Each row of a before or after table is a point. The points were changed in one or more steps. Then noise was added and the rows were shuffled. The steps act on columns, c1 being the first. Write out the steps. A step turns or swaps two columns, mirrors them in a line or flattens them onto one, adds a multiple of one to another, or multiplies or shifts one. Angles are multiples of 10 degrees, from the lower column toward the higher: turns from -170 to 170, lines from 10 to 170 but not 90. Use the fewest steps. Two steps may share a column if one is a turn and the other turns, adds or multiplies; they go together, in the order done. Otherwise the lowest column goes first.
(in the rows, 128 means zero)

Before (13 x 2):
[[ 99 105]
 [157 139]
 [122 166]
 [152 104]
 [141 104]
 [136  99]
 [139 114]
 [120 101]
 [158 128]
 [129 106]
 [ 58  96]
 [104 137]
 [ 89 173]]
After (13 x 2):
[[116 106]
 [127 100]
 [150  99]
 [138 106]
 [ 52 110]
 [ 99 183]
 [ 97 109]
 [158 121]
 [103 140]
 [132 166]
 [133 113]
 [158 135]
 [122 108]]
Steps: turn c1 and c2 by -10 degrees

Before:
[[127  96 121 187 153 144]
 [106  99 127 171 176 129]
 [142  81 118 146 163 125]
 [121  84 140 164 177 136]
 [129 152 110  94 122 130]
 [102 147 112 109  97 149]
 [131 101 167 143 119 123]
 [114  85 155 111 108 107]
 [114 174 103 106 105 124]
 [ 92 162 117 118 152 148]
 [111 175 124 125 139 120]
 [115 175 107 123 108 110]
 [120 137 127 125 140 114]
 [158  77 167 162 165 150]]
After, 14 rows:
[[122 133 142 132 139 131]
 [ 93 145 115 154 152 101]
 [115 148 149 102 106  84]
 [114  79 131 160 109 185]
 [119 118 114 195 174 147]
 [100 129 119 140  96  92]
 [146 103 135 149 164 111]
 [129 127 139  81 122  93]
 [130 116 106 150 120 204]
 [158 111  79 143 167 194]
 [114 160 138 120 137 125]
 [116 162 158 112 108  94]
 [107 133 129 212 174 128]
 [129 138 117 191 155 108]]
Steps: turn c2 and c4 by -40 degrees; add -1.5 times c1 to c4; multiply c3 by 2; turn c3 and c6 by 110 degrees

Before:
[[163 116 107  51 147 147  75 161 175]
 [118 172 146 151 101 133  85 218 150]
 [147 101 196 108 105 125 111 126 128]
 [155 157  92 124 168 102 122 107 155]
 [173 175 115 123 136 132 140 145 125]
 [135  98 168 125  95 176 116 128 165]
 [114 128 140 120 118 120 162 135 126]
 [ 81 132 162  72 145 160 157 147 102]
 [168 119 135  59 149 115  95 146 125]
 [141 123  80 127 137 122 107 128 117]
 [157 166 114 110  97 146 154 153 105]
 [155 115 151  94  86 124 148 105 129]
 [169 133 152 159 120 123 139 171 157]]
After, 13 rows:
[[ 81 128 163  96 177 163 145 155 104]
 [134 126 170 104 104 177 118 121 166]
 [155 128 152  76 119 124 153 124 128]
 [170 128 152 144 102 123 124 159 157]
 [157 128 113  96 115 144 142 156 105]
 [119 127 146 127  93 135  59 161 152]
 [155 128  94 150 161 103 130 114 154]
 [169 128 138  87 188 115  93 121 124]
 [163 131 105  80 194 146  70 122 179]
 [140 127  79 131 138 121 109 119 115]
 [113 128 139 113 123 118 157 151 126]
 [148 127 196  98 125 124 117 117 127]
 [173 129 114 131 138 130 131 144 124]]
Steps: multiply c2 by 0; turn c4 and c5 by -40 degrees; multiply c8 by 0.7; turn c7 and c8 by 30 degrees

Before (11 x 12):
[[119 171 126 107 101 114 140 103 160 181 137 140]
 [130 169 111 134 159 106 150 147 152 120 162 103]
 [159 118 117 156 178 145 177 166 123 150 110  97]
 [114 168 150 154 148 176 122 135 160 110 120 128]
 [110  92 159 138 121 178 195 124 151 152 153  93]
 [169  92 112 119  99 123 142 135  87 134 159 144]
 [180 145 110 126 139 124 196 132 136 134 112 103]
 [172 149 141 103 105 149 145 166 140 171 106 124]
 [173 147  84 103 128 151 127 167  79 126 120 124]
 [119 154 165 154 117 145 154 113  80 119 177 168]
 [100 100 141  76 126 103 156 107 129 101 145  88]]
After, 11 rows:
[[ 89 118 132 169 128 101 146 114 130 166 157  80]
 [131 100 141 121 158 105 119 135 101  94 162  97]
 [106 151 123  93  85 121 102 135 149 158 149 124]
 [ 87 156 112  97 133 149 130 158 153  88  97 112]
 [158  91 117 134 165 179 147 130 114 102 120 134]
 [140 154 130  93 133 144 111 155  79 128  96  74]
 [108 149 113 145 160 111 116 111 160  65 141 124]
 [ 88 116 160  94  79 152  94 158 119 115 110 129]
 [145 168  96 143 144 177 143 125 135 147 159  55]
 [112 125 122  83 138 126  99 131 115 113 102  62]
 [154 111  66 127  80 146 124 115 131 111 174 136]]
Steps: turn c1 and c4 by -110 degrees; add 0.3 times c4 to c11; turn c2 and c10 by -120 degrees; turn c7 and c12 by -50 degrees; turn c3 and c7 by 130 degrees; turn c5 and c9 by -80 degrees; multiply c8 by 0.7
